Rows are points. Each copy is the shape, with its points in the same order, turned, moved and blurred by noise. Some copies are also mirrored. Which?
In the rows, zero is written as 100.

Shape:
array([[ 89, 101, 144],
       [ 81, 149,  18],
       [114, 103,  85],
       [141, 165,  98],
       [ 58, 116,  93],
       [134,  71,  46],
       [109,  79, 122],
       [138, 137, 127]])
Copy 1, 8 rows:
array([[ 97,  95, 149],
       [ 41, 132,  30],
       [101,  97,  83],
       [114, 168,  89],
       [ 51,  99, 104],
       [126,  70,  45],
       [111,  76, 122],
       [130, 146, 119]])
Copy 1 is: only turned
Copy 2:
array([[ 82, 133, 114],
       [ 76,   5,  69],
       [107,  89,  90],
       [120,  52, 146],
       [ 48,  92,  87],
       [143,  72,  40],
       [110, 131,  87],
       [120,  92, 144]])
Copy 2 is: mirrored
Copy 3, 8 rows:
array([[ 92,  87, 142],
       [ 96,  20,  31],
       [110,  95,  85],
       [166,  52, 103],
       [ 72,  53, 113],
       [115, 123,  45],
       [112, 114, 124],
       [152,  64, 132]])
Copy 3 is: mirrored

Shape (12 x 6):
array([[166, 116, 152,  40, 112, 133],
       [141, 114,  91, 128, 117, 111],
       [ 68,  94,  63, 107,  97,  70],
       [154,  66, 156,  67,  55, 100],
       [ 74, 111, 147,  93,  84,  45],
       [ 81, 135,  96, 129, 104, 103],
       [140, 101,  57, 107, 119, 118],
       [ 69,  73, 110, 118, 126, 134],
       [145, 109,  90,  59, 141,  52],
       [131,  91,  76, 126, 138,  53],
       [ 86,  93,  70, 103,  62, 101],
       [ 80, 124,  92,  83, 152,  71]])
Copy 1, 12 rows:
array([[147, 129, 126,   5, 150, 105],
       [152, 110,  88, 103, 120, 121],
       [ 87, 109,  66, 110,  60,  92],
       [134, 134, 154,  21,  78, 144],
       [ 86, 174, 129,  91,  70,  85],
       [104, 110, 103, 127, 113,  87],
       [148,  82,  61,  85, 109, 116],
       [ 63, 102,  87,  98, 126, 140],
       [148, 158,  49,  49,  93,  84],
       [143, 147,  46, 107,  84, 122],
       [101,  78, 103,  97,  60, 102],
       [ 94, 147,  53,  91, 114,  69]])
Copy 1 is: mirrored
Copy 2 (12 x 6):
array([[152,  60, 102,  12, 127,  76],
       [136,  88,  84, 113,  98,  94],
       [ 55, 120,  63, 117,  94,  83],
       [101,  41, 131,  34,  71,  49],
       [ 61, 130, 136,  75, 113,  49],
       [102, 139, 102, 110, 104, 109],
       [127,  86,  45, 105,  89,  94],
       [ 74,  71,  98, 107, 121, 136],
       [113,  94,  48,  80, 137,  24],
       [106,  89,  64, 139, 111,  44],
       [ 71, 109,  78,  92,  53,  96],
       [ 89, 126,  62,  95, 152,  77]])
Copy 2 is: only turned
